Each point is reached from the start by the listed moves, each made 0, 1 or 2 times, or once backwards (-1), plus a little noise. Say if it took an odd or an even number of moves. Then give how often each move was made.

Moves:
(1): 0.15,0.32,0.36,-0.24,-0.13,-0.04
(2): 0.25,0.01,-0.17,0.05,-0.16,-0.22
(3): 0.06,-0.01,0.05,-0.01,-0.23,0.09
Start: -0.07,0.15,-0.20,0.08,0.25,-0.06
Points:
0.19,0.15,-0.38,0.14,0.09,-0.28 -> odd (0, 1, 0)
0.43,0.17,-0.54,0.20,-0.06,-0.48 -> even (0, 2, 0)
0.51,0.51,-0.21,-0.05,0.02,-0.62 -> even (1, 2, -1)
0.69,0.47,-0.09,-0.08,-0.64,-0.34 -> odd (1, 2, 2)

Moves:
(1): 0.01,0.03,-0.14,-0.15,0.14,-0.12,0.07,-0.09,0.12,-0.39,-0.12
(2): 0.05,0.03,-0.14,0.14,-0.11,-0.10,0.13,-0.23,-0.08,0.01,-0.01
(3): 0.11,0.05,-0.05,0.02,0.19,0.16,0.12,-0.08,0.13,0.12,0.04
(4): 0.10,0.01,-0.05,-0.11,-0.19,-0.01,0.13,0.22,0.21,0.09,-0.15
(5): 0.07,0.13,-0.26,-0.11,-0.23,0.00,-0.06,-0.06,0.10,-0.13,0.02
(6): 0.11,0.23,0.31,-0.15,0.03,0.03,-0.08,-0.24,-0.30,-0.16,0.02
(7): 0.10,-0.18,0.14,0.07,0.09,0.01,-0.18,-0.09,-0.09,-0.06,-0.04
(8): -0.11,0.22,-0.09,0.03,0.15,-0.03,0.02,-0.19,-0.11,-0.05,-0.19
(9): 0.02,-0.11,0.21,-0.15,-0.15,-0.09,-0.11,-0.09,0.41,-0.04,0.08
(10): -0.09,-0.07,0.02,0.07,-0.05,0.18,0.08,0.09,0.01,-0.11,-0.06
(11): 0.13,0.13,0.19,0.23,0.14,-0.06,-0.20,0.08,-0.04,-0.13,0.05
Start: 0.19,0.13,-0.10,-0.07,-0.08,0.11,-0.07,-0.07,0.02,0.00,0.05
Points:
0.12,0.49,-0.52,1.36,0.78,0.31,-0.01,-0.63,-0.69,-0.39,-0.32 -> odd (0, 2, 1, -1, 0, -1, 1, 2, -1, 2, 2)
-0.25,-0.33,0.43,-0.50,-0.20,0.06,-0.55,-0.42,0.44,-0.38,0.01 -> odd (0, -1, -1, -1, 0, 0, 1, 1, 2, 1, -1)
0.18,0.69,0.04,-0.17,0.71,0.48,0.50,-0.52,0.02,-0.31,-0.21 -> even (1, 0, 2, 0, -1, 1, -1, 1, 0, 1, 0)
0.29,1.24,0.43,0.16,0.41,0.12,-0.38,-0.70,-1.41,0.02,0.22 -> odd (-1, 0, 0, -1, 0, 2, -1, 1, -1, -1, 1)
